Rows are points. Two turns around zero, p and q, are shown by what they do to some points. Where does a point land after both, in the order given? Backwards means that the second turn is done in reverse. Each puzzle has new turns, and all numbers are rounded.
In the rows, zero is written as 128.

Turn p:
[144 165] => [138 167]
[128  91] => [134  91]
[ 89 112] => [ 92 106]
[171 160] => [166 166]
[108 112] => [111 109]
Turn q:
[168 108] => [173 131]
[118 122] => [122 118]
[172 112] => [174 137]
[ 97 161] => [ 85 141]
[ 85 137] => [ 86 114]
Where do these land?
p, then q: [119 177] => [ 90 160]
q, then p: [ 96 137] => [ 98 115]
p, then q: [134 103] => [149 113]
q, then p: [163  95] => [176 125]

Turn p:
[133  67] => [89 81]
[122 131] => [126 134]
[142 150] => [153 134]
[109 108] => [100 127]
[135 183] => [171 162]
Turn q:
[164  84] => [181 107]
[114 141] => [109 133]
[122 174] => [100 165]
[147 141] => [138 149]
[ 93 100] => [111  86]
Where do these land?
q, then p: [108 123] => [107 128]
q, then p: [178 107] => [171  95]
q, then p backwards: [ 98 154] => [ 95 107]

Turn p:
[177 122  99] => [174 152 153]
[108 110 169] => [ 93  95 140]
[107 141  81] => [154 137  82]
[120 139 163] => [ 91 127 137]
Turn q:
[113 118 170] => [124  95 160]
[119 144  93] => [110 158 110]
[173 163 104] => [165 177 119]
[108  86 145] => [114  81 123]
Where do these land?
q, then p backwards: [169 100 100] => [104 128  76]
p, then q backwards: [ 90 130 122] => [122  97 106]
q, then p backwards: [135  91 121] => [ 96 112 113]
q, then p: [ 95 129 148] => [104  98 124]
q, then p: [152 189 148] => [ 83 171 158]

Turn p:
[125  85  74] => [141 165  71]
[127 111 156] => [131  96 122]
[113 150 150] => [106 114 150]
[149 123 168] => [147  90 143]
[127 172  93] => [115 175 155]
Turn q:
[153 130 184] => [183 139 152]
[146 164 104] => [116 167 105]
[115 155 127] => [112 150 141]
[105  89 133] => [124  84 140]
[ 80 108 132] => [102  95 159]
[169 123  89] => [130 134  72]
Where do these land?
p, then q: [118 166 139] => [136 124 168]
p, then q backwards: [149  88  73] => [195 150 119]
p, then q: [108 113 126] => [105 119 122]
p, then q: [137 145 174] => [160  93 144]

Turn p:
[126  84  87 159] => [ 95 136  76 155]
[167 144 167 107] => [185 115 142 117]
[157 157  86  90] => [133 121 104  63]
[129 142 138 152] => [136 154 137 136]
[ 84  90 175 147] => [113 113 162 194]
[ 95 113 112 122] => [ 90 116 130 133]
[138 166 130 120] => [143 142 143  97]
Turn q:
[100 189 102 143] => [103 133  60 118]
[119 101 154 131] => [122 121 155 154]
[121 108 127  83] => [107 139 165 104]
[110 133 132 143] => [116 119 116 143]
[100 118 176 153] => [110 125 136 187]
[164  87  96 102] => [157 113 168  83]
[183 160 109 141] => [181 147  97 107]
Where do these land?
q, then p: [170 159 124 154] => [147 145  87  95]
q, then p: [144 106 143 111] => [156 129 148 136]
p, then q: [ 67 101 175 156] => [126 106 110 209]
p, then q: [149 124  98 129] => [123 121 121  93]
p, then q backwards: [110 149 101  90] => [110 117  88  98]

Turn p:
[134 175 162 126] => [161 154 140  90]
[152 158 116 122] => [141 142  97 110]
[ 92 166 122 111] => [103 141 136  81]
[124  59 129 119] => [117  77 143 172]
[137  83 110 162] => [116 126 123 187]
Turn q:
[161  94  93 114] => [183 135 110 111]
[101 144 100 168] => [ 95 140  82 133]
[102 174 175  98] => [ 82 136 188 133]
[103 124 146 130] => [105 110 135 119]
[172 105 126 131] => [174 119 124 144]
Where do these land?
p, then q: [110 106 164 107] => [142  85 150 129]
p, then q: [148 150 101  92] => [152 155 118  89]
p, then q backwards: [104 136 108 163] => [116 174 121 129]
p, then q: [136 187  88 156] => [102 200 128 122]
p, then q: [131  87 119 125] => [127  98  98 127]
p, then q: [139 101 187 126] => [161  88 144 166]

Turn p:
[149 120  31 150 138 123] => [212 138  88 147 122  90]
[139 143  74 138 138 112] => [168 143 105 129 136  92]
[150 120 165 126  88 147] => [104 132 155 123  81 147]
[131 110 118 149 156 131] => [153 120 138 151 146 131]
[141 134 168 130 123 108] => [ 99 124 163 120 126 117]
[ 45 119 170 108 119 115] => [ 53  91  95 136 155 150]
[124 121 143  77 143 128] => [122 104 127  85 141 150]
[146 158 154 146 119 160] => [115 173 154 132 116 146]
Turn q:
[101 130 140 136  95 117] => [121 126 130 115  87 112]
[128 145 115 154 136 112] => [120 146 105 148 125 118]
[136 143 170 137 140 115] => [149 145 150 145 128  97]
[132  78  94  90 168 126] => [123  89 107  98 189 136]
[156 182 157 134  85 102] => [161 192 139 128  86 125]
[106 166 132 125 114 152] => [ 98 149 155 132 106 139]
[138  52  87 121 158 172] => [124  49 109 130 175 169]
Where do these land?
p, then q: [105 169 126 140 129  95] => [ 99 151 106 122 142  91]
p, then q backwards: [113  99 122 157  77 134] => [111 131 123 188 106 139]
q, then p: [171  82 158 159 204 150] => [178 105 199 182 160 116]
p, then q: [157 116 147 131  84 148] => [136 127 149 114  75 141]
q, then p backwards: [142  93 140 135 107 151] => [141  81 124 119 133 137]
p, then q backwards: [123 134 119  92 139  99] => [115  99 120 102 136 104]
q, then p: [102 150 136  98 136 140] => [ 90 123 127 115 151 141]
q, then p: [111 181  75 112 148 108] => [116 163  73 118 178 127]

Turn p:
[129 118 118 113 137 128 117  58] => [125 110 114  91 160  82 121 107]
[142 120 168 149 153 141 112 179] => [133 139 164 120  91 170  99 149]
[ 80  84 122 101 149  94 154  98] => [ 86  72 146 118 141  93 165 135]
[157 150 108 123 152 112 119  55] => [123 139 123 110 184  76  97 101]
[155 146 185 105 110  93 143 161] => [181 134 185 156 134 141 139 149]
[120 151 105 111 142 170 134 143] => [111 170 102 114 122 132 142 151]
[113 154 142 152 144 196 147 154] => [112 182 124  95 101 175 146 123]
[148 151 121 117 100 154  90 117] => [168 151  92 119 120 113 112 124]
[154 136  98 109 129 113 150 132] => [123 136 117 152 167 126 128 149]
[ 62 125 142 141 118 100 109 143] => [114 106 147 150  70 108 152 109]
[148  74  98 188  74 107 134 168] => [130  71  94 184 119 194 106 109]
Turn q:
[ 75 165  96 190 149 180 126 119] => [126 159  47 150 134 185 105 148]
[125 126 152 127  57 123 129  85] => [138 163 154 143  61 123 132 100]
[118 127  86 137 123 155 119 141] => [135 128  87 105 132 149 138 116]
[119  71 148 170 131 142 100 133] => [ 86  96 118 116 100 145  82 112]
[112 140 149  87 145 130 109 127] => [135 142 148 140 166 118 113 103]
[178 137 123  93 146  89 110 128] => [170 100 160 112 148  87 130 139]
[134  98 114 101 152  81 124 126] => [135  76 140 141 143  96 141 114]
[152 126 121 131 141  83 141 186] => [105 103 123 102 146  77 150 162]
[138 162 164 116 109 170 194 107] => [122 186 175 143 122 172 160 156]
Where do these land?
q, then p: [109  64 131 127 129 104 139  88] => [131  72 118 103 122 150 136  80]
p, then q: [138 165 133 170 123 121 138 136] => [151 154 125 145 114 151  98 146]
p, then q: [138 136 110 158 140 160 137 155] => [142 164  99 121 140 154 123 116]
q, then p backwards: [140  80 152 113 155  76 149 165] => [ 92  89 122 108 165  75 145  99]
p, then q: [195 140  99  74  64 147  54 123] => [194  73 101  45 129  85 139 165]
p, then q: [ 81  78 148 131 118 102 174 132] => [ 65 111 154 150 108 166 150 113]
p, then q: [124 162 117 149 153 121 137 119] => [139 150 116 165 134 123 109 134]
q, then p backwards: [ 81 118 132 143 136 132  96 124] => [140 132  89 167 122 122 111 119]
q, then p: [128 155 162 121 117 173 109  92] => [168 178 125 104 114 120 105 111]
p, then q: [180 153 105  87 120 157 103 124] => [168 117 106  88 167  97 132 156]
p, then q backwards: [ 94 157 120 137 151 114 170 150] => [101 124 159 114 111 130 181 135]

Turn p:
[119 135 111 104 136 105 103 152] => [141 111 125 102 101 111 105 138]
[111 130 147 120  91 119 159 128] => [103 131 124 110 119 135 173 127]
[148 118  98 119  87 121 142 162] => [144 122  92 124  85 146 147 108]
[163  95 128  89 154 159 127 108] => [157 136 165 126 143 140 110  74]
[118 141 103  82 107 110 124  89] => [ 94 140 119  89 115 104 112  91]
[122 131 132 155 124 156 163 113] => [116 137 113 143 165 149 151 126]
[130 130 138 132 126 128  86 142] => [125 116 145 141 104 132 104 147]
[112 116 141 168 149 161 142 136] => [136 110 130 155 171 149 140 148]
[117  73 107 147 133  95 103 138] => [144  79 125 159 110  86 130 118]
[138 183 165 150 156 134 124 109] => [116 178 146 133 156 132 111 174]
[130 156 136 140 145 121 135 131] => [133 148 123 124 140 124 125 156]
Turn q:
[152 159 110 109 139 148 114 124] => [148 142 116  93 137 132  98 131]
[133 168 140 100  93 113 166 165] => [132 156 114 119 126 185 161 165]
[149 106 144 111 150 118 118 145] => [152  97 149 126 136 127 127 147]
[133 161 149 143 159 102 134 108] => [139 169 155 138 156 109 128 138]
[128  94 153 170 149 161 165 116] => [110 118 168 175 132 146 102  92]
[129 120 116 124  89 123 125 111] => [123 130 119 111 100 127 150 108]
[109 123 142 159 117 141  99 116] => [106 133 131 144  97  99 112 126]
[116 127 125  83 128 140 133 136] => [111 109 121  97 142 146 131 142]
[103  88  77 165 146 100  92 107] => [132 102  97 153 134  57 138  89]
[128 134 124 117 111 133 134 153] => [129 124 111 125 120 151 133 142]
Where do these land?
q, then p backwards: [150 142 110 144 129 153 118 134] => [152 139  98 120 137 134 113 134]
p, then q: [145 139 116 149 108 144 107 171] => [135 117  98 135  86 145 104 114]
p, then q: [136 151 101 109 144 133 147 111] => [139 139 118  92 152 110 118 130]
p, then q: [154 119  99 141 155 100 162 114] => [175 160 125 124 154 116 141 109]
q, then p: [ 31 144 125 148  98 142 125 111] => [ 80  79  73  94 151  97 133 161]
p, then q backwards: [142  99 145  71 104  67 137 107] => [138 108 136 135  87 103  98  53]
q, then p backwards: [136 125 151 140 142 124 133 140] => [137 121 147 143 141 134 113 132]
p, then q: [123 126 141 132 152 121 105 108] => [132 128 143 144 127 104 133 155]
q, then p: [142  96 129 141 145 142 133 120] => [118 128 154 158 133 116 129 118]
q, then p: [114 144 149 135  93 143 134 134] => [100 116 110 117 124 157 133 142]
q, then p: [134 122 142  99 139 139 107 159] => [156  98 143 129 104 143 129 123]

Turn p:
[135 145  87 168 156 129 192 125 137] => [111  91 123 121 151 152 192 135 169]
[171 133 179 114 113 108  75 101 103] => [133 134  76 132  82  97  88 109  87]
[129 134 129 154 142 147 126 126 160] => [120 125 120 109 144 163 137 134 115]
[109 120  94 104 145 127 153 101 175] => [ 94 113 179 100 142 126 158 123 117]
[122 130 196 111  60 134 123 129 104] => [203 115 125 135 106 113  75 106 111]
[104 152  98 128 159 152 110 151 138] => [116 171 133 131 170 141 151 135 125]
[102  99  68 181 148 146 126 129 125] => [103 153 150 144 116 185 168 158 156]
[129 162  73 147 126 113 149 107 115] => [121 135 125 121 117 126 190 105 163]
[152  99 142  96  85 118 133 183 146] => [149 123 140  94 132  98  69 160 155]
[140 107 124 114 153 164 121 132  94] => [130 137 123 161 127 114 139 173 108]
[116 127 218  90 121  69 100 123 112] => [127 109 113 159 120  92  42  71 100]
Turn q:
[102 100 123 108 148 120  99  66 169] => [ 99 122  85 110 187 132 114  91 151]
[122 174 109 140 145 120 122 155  79] => [164 106 135 133  71 151 122 113 111]
[154 179 109 168 135 114 150 181 141] => [174 141 134 156  77 104  85 156 118]
[ 95  77 152 113 140 105 143 102 128] => [101 145  99  97 164 126 156 113  97]
[149 104 146  69 123 106 110 100 139] => [ 82 128 139  85 144 101 137 100 153]
[132 169  91 175 104 144 119 188 103] => [183 120 166 155  87 162  98 164 118]
[132 151  76 139  96 151 146 181 114] => [186 113 157 125 103 143 120 182 136]
[119 103 143  85 152 140 158  94 150] => [114 130  92 112 159  95 170 115 146]
[ 93 110 193  90 121 133 112  92 161] => [ 80 179 108 120 162 137 161  93 159]
[158 159 118 164 122 163 139 127 100] => [135  94 140 178  98 135 131 153 128]
[125  96 151 119 103  95 138  75 142] => [ 62 138 102 102 151 124 129 137 123]
[153 114 125 165 149 146 101 175 112] => [159 122 177 164 134 124 114 118  95]
Where do these land?
p, then q backwards: [127  99  78 155  93 168 105 142 159] => [ 94 135 126 110  58 120 135 171 118]
p, then q: [ 83 129 108  84  80  81 168 153 142] => [ 63 178 110 132 146  90 111  84 146]
p, then q backwards: [138 135 143 173 134 161  51 128 104] => [ 62 156 156 180 124 102 153 135 136]
p, then q backwards: [135 133 166 107 111  98 161 139 149] => [154 121  82 113 154 116 103 115 137]
q, then p backwards: [105  88 109 140  81 154 120 128 104] => [111 110 119 151 150 175 151 138 167]
p, then q backwards: [125 149 155 190 154 136 123 109 121] => [ 75 140 132 155 143 142 122  90 103]
q, then p: [123  96 129 130 175 145  91 123 128] => [ 93 102 114 156 106 137 153 127  98]
q, then p: [ 91 119 113  74  93 162 156 159 130] => [135  88 125  88 184  88 129 155 130]
p, then q: [167 138 151 138 170 107 140 136  98] => [160 109 111 108 158 141  93 144  97]
p, then q: [169 160 163 120 166  96 139  75 125] => [118  83  96  77 155 156 132 146  87]
p, then q: [145 162  93  97 152 100 154 116 148] => [124 144  71  84 130 111 142 119 114]

Turn p:
[145 175 124 101 170 144 134 105 127] => [140 176 156 110  89 113 142 134 111]
[108  94 101 147 128 163 141 121 134] => [103 133 114 168 144 149 136 153 111]
[154 143 145 137  56 100 102 120 102] => [158  50 124 107 107 118 101 125 128]
[137 103  78  98 115 128 170  94 139] => [120 133  89 136  93 178 167 132 107]
[108 116 184 110 139 108 165 121 151] => [ 86 137 152 109 129 154 123  77 145]
[115 142 112 155 119 114 111 128 138] => [137 124 105 134 139 107 108 122 109]
[120 155  78  99 171 105 109 128 107] => [147 174  93  89 121  99 151 152 123]
[103 135 202 120 156 127 182 147 114] => [ 67 133 185 110 136 115 147  86 156]
[112 104 140 143 131 137  74 132 108] => [132 119 133 118 169 125  94 167 136]
[165  99  99 177 144 145  82 138 117] => [182 122 131 154 180 128 131 168 110]
[141 141 146 121  79 138 137 174 170] => [138 106 127 174 101 123 107  92 173]
Turn q:
[101 100 106 123 111 148 142 120 101] => [120 125 114  95 108 129 168 110 120]
[181 175 143  90 156 140  42 145 119] => [159 150 110 181 169 203  79 123  96]
[133  73  87 145 104 126 133 115 136] => [155  99 125  78 106 101 132 110 113]
[133 106 124 136 166 151 117 140 144] => [114 103 144 106 151 149 108 117 124]
[185 154 170 109 118 115 130  80 128] => [189 124 128 177 143 140 137 156 163]
[169 178 162 149 114 106 149  93 135] => [155 114 121 190 123 109 122 161 170]
[121  89 121 116 146 154 133 111 108] => [130 112 127  94 144 147 160 107 131]
[121 105 142 151 142 113 150 155  77] => [ 97 124  91 108 163 104 152 148 122]
[ 97 180  97 120 124  97 161 133 168] => [104 171 145 143  86  97  96 112 166]
[ 89  90 138 112 129 119 133 161 121] => [103 154 144  89 143 117 149 135 102]
[137 144 109 115 106 168 109 151 164] => [130 129 142 123  85 169  95 133 111]
[ 68 141 135 169 119  98 137 131 134] => [ 82 132 144 150 114  72 140 120 115]
Where do these land?
p, then q: [128 125 144 113 131  95 132 142 110] => [146 145 155 113 130 133 130 119 149]
q, then p: [142  80 123 142 116 196 180 148 135] => [ 95 130 107 150 106 174 133 143 204]
p, then q: [117 152 125  92 129 149 114 136 129] => [131 150 137 144 101 120 107 143 109]
p, then q backwards: [140 104 104 130  98 152  42 134 139] => [221 149 146 130 121 114 124 146 143]
p, then q: [119 113 156 116 168 135 162 133 108] => [ 95 147 162 141 129 132 151 139 160]
p, then q: [ 83 144 120 137 141 118 143 106 107] => [108 171 115 127 131 114 152 103 125]
p, then q: [225 141  95 140 122 181 113  61 138] => [142  86  49 132 127 161 143 220 108]
p, then q: [117 122 110 117 109 113 131 141 139] => [135 121 128 114 106 122 116 105 129]
p, then q backwards: [121 171 158 154  95 105  90 144  87] => [148  86 109 186 133  96 144 124 164]
p, then q: [ 92 127 119 103 143  99 152 110 116] => [117 169 130 120 102 136 149  99 144]
p, then q: [110 148 119 139 167  77 137 149 141] => [146 152 121 151 136 115 124  87 176]
q, then p: [143 110 163 154 118 118 139 131 187] => [140 108 148 114 168 134 111 105 180]

Turn p:
[116 126 101 124  96 143 147 130 102 160 132] => [127 107 130 147  85 112 120 104 134 148 114]
[140  93 110 159 135 112 103 164 140 147 160] => [108 117 113 131 158 134  70 123 126 121  92]
[131 129  94  79 112  86 119 101 153 132 161] => [ 70 113  79 121 126 113 157 117 155 114 128]
[171 175  91  79 132  85 131  78  82  72  97] => [143 124  83  68  99 175 217 130 165 143 128]
[147 106 174 132 173 108 123  85 147 120  94] => [141 161 146  82 182 111 163 123 104 118 133]
[ 91 145 103 158 176 123 150 135 149 139  94] => [130 139 180 165 165 144 149 122 155 142 106]
[162 150 149 105 154 154 118 171 153 142 159] => [ 95 116 150 103 133 128  87 182 137 130 154]
[ 99  90 149 145  90 155 115 152 153 117  89] => [166 170 139 158 118 104  94 117 126  83 131]
[177  95 173 132  91 172 143 153 154 118 134] => [151 120 143  93 115 109  67 121 114  87 176]
[154 167  85 148 116 171  99  92  82 139 160] => [ 92 124 126 115  66 186 125 111  93 168 118]
[ 81 172 172 128 121  77 160 145 137 120  88] => [175 147 118 172 165 105 162 145 164 158 169]
[120  94 103 149 100 153 133 122 129 100 159] => [127 104 118 148 108 149 110  99 103  85 122]
[ 75 123 160 126 168 124 122 134  83 158 138] => [139 121 139 159 142  96 144 169  87 166  95]
Turn q:
[ 96  98 121  99 113 142 141 161  76  52 158] => [ 87  78  96 178 126 144  97 167  81 104 104]
[201 117 174 148 130 140 141 136 102 144 115] => [178  78 145 101 151 127 140  82 120 110 116]
[105 106 103 150 146 123 153 164 150  40 124] => [143 121 112 192 118 175  60 156 116 141 133]
[101 223 186 135 165  86 142  47 129 112 135] => [147 162 191 159  53  25 126 111 115 134 136]
[101 108 156 121 120 117 126 130 144 143 121] => [138 129 135 133 140 117 145 164 151 119 131]
[ 99 136 106 127  95 148 144 120 140 158 133] => [110 155 113 122 103 147 161 137 149 121 110]
[148 115 135 121 125 112 116  38 126 114  81] => [131 165 134 155 158  73 111  75 158  89 125]
[111 132 108 116 115  83 157 140 123 134  59] => [143 138  97 151 145 105 121 132 170 176  82]
[125 120 106 118 174 150 141 156 143 158 149] => [144 153 117 108 137 159 150 147  86 151 143]
[112 103 105 145 104 146 113 145  90 162 148] => [ 82 110 130 123 146 165 171 128 129 131 118]
[125 107  98 147 141 138  83 125 148 128 158] => [ 96 145 141 121 143 162 120 128 125 126 176]
[212 110 140 128 115 119  96 132 132 156 159] => [137  85 119  71 151 128 138  84 134 111 178]
[150 118 118 123 125 145 140 162 141 134 159] => [138 110 104 104 120 163 134 135 111 126 144]
[106 198 136 114 123 144 100 137 147 158  93] => [119 163 159  72 101 105 119 147 147 153  93]
Where do these land?
p, then q backwards: [145 162 139 122 179 152 144 110 124  51 156] => [119  80 149 149 133 171 118 175 138 156 189]
q, then p backwards: [175 120  86 108 153 145 124 131 118 163 176] => [165 136 153 144 117 111 119  56 124 108 154]
q, then p backwards: [128  89 141 147 145 151 184 119 113  95  64] => [ 76  84 110 187 137 109 126 162 111 104 103]
q, then p: [134 137 108  84 131 130 153 120 130 142 173] => [129  86 103 145  93 142 143 114 149 140 113]
p, then q backwards: [114  82 157 150  92 147 109 145 160 142 137] => [142 130 132 101 153 133 119  84 132  69 118]
q, then p backwards: [152 146 158 162 116 103 115 186 166 167 121] => [184 167 130 114 146 124 178 154  96 125  98]
p, then q: [142 148  90  89  77 171 147 106 120  91  78] => [135 114  83 121  63 133 117 117 169  63 124]
q, then p: [114 144 101 125 138  92 123 134 107  96 135] => [118 144 114 159 133 119 111 110 113 155  96]
p, then q: [ 89 107  96 127 113 148 113 121 145 184 108] => [127 137 169 153 109  95 126 124 188 141 116]
q, then p: [ 96 134 165 191 129 117 150 133  86 143 159] => [183 106 147 134 145  90  99  90  92 129 155]
q, then p: [151 138 143 117  90  84  80  98 181 126 100] => [ 62 149  87 129 173 124 133 141 151  94 155]
p, then q: [ 97 128 151 115 172  97  95 134  86 137 127] => [154 119 120 116 149 138 139 125 122 194  90]
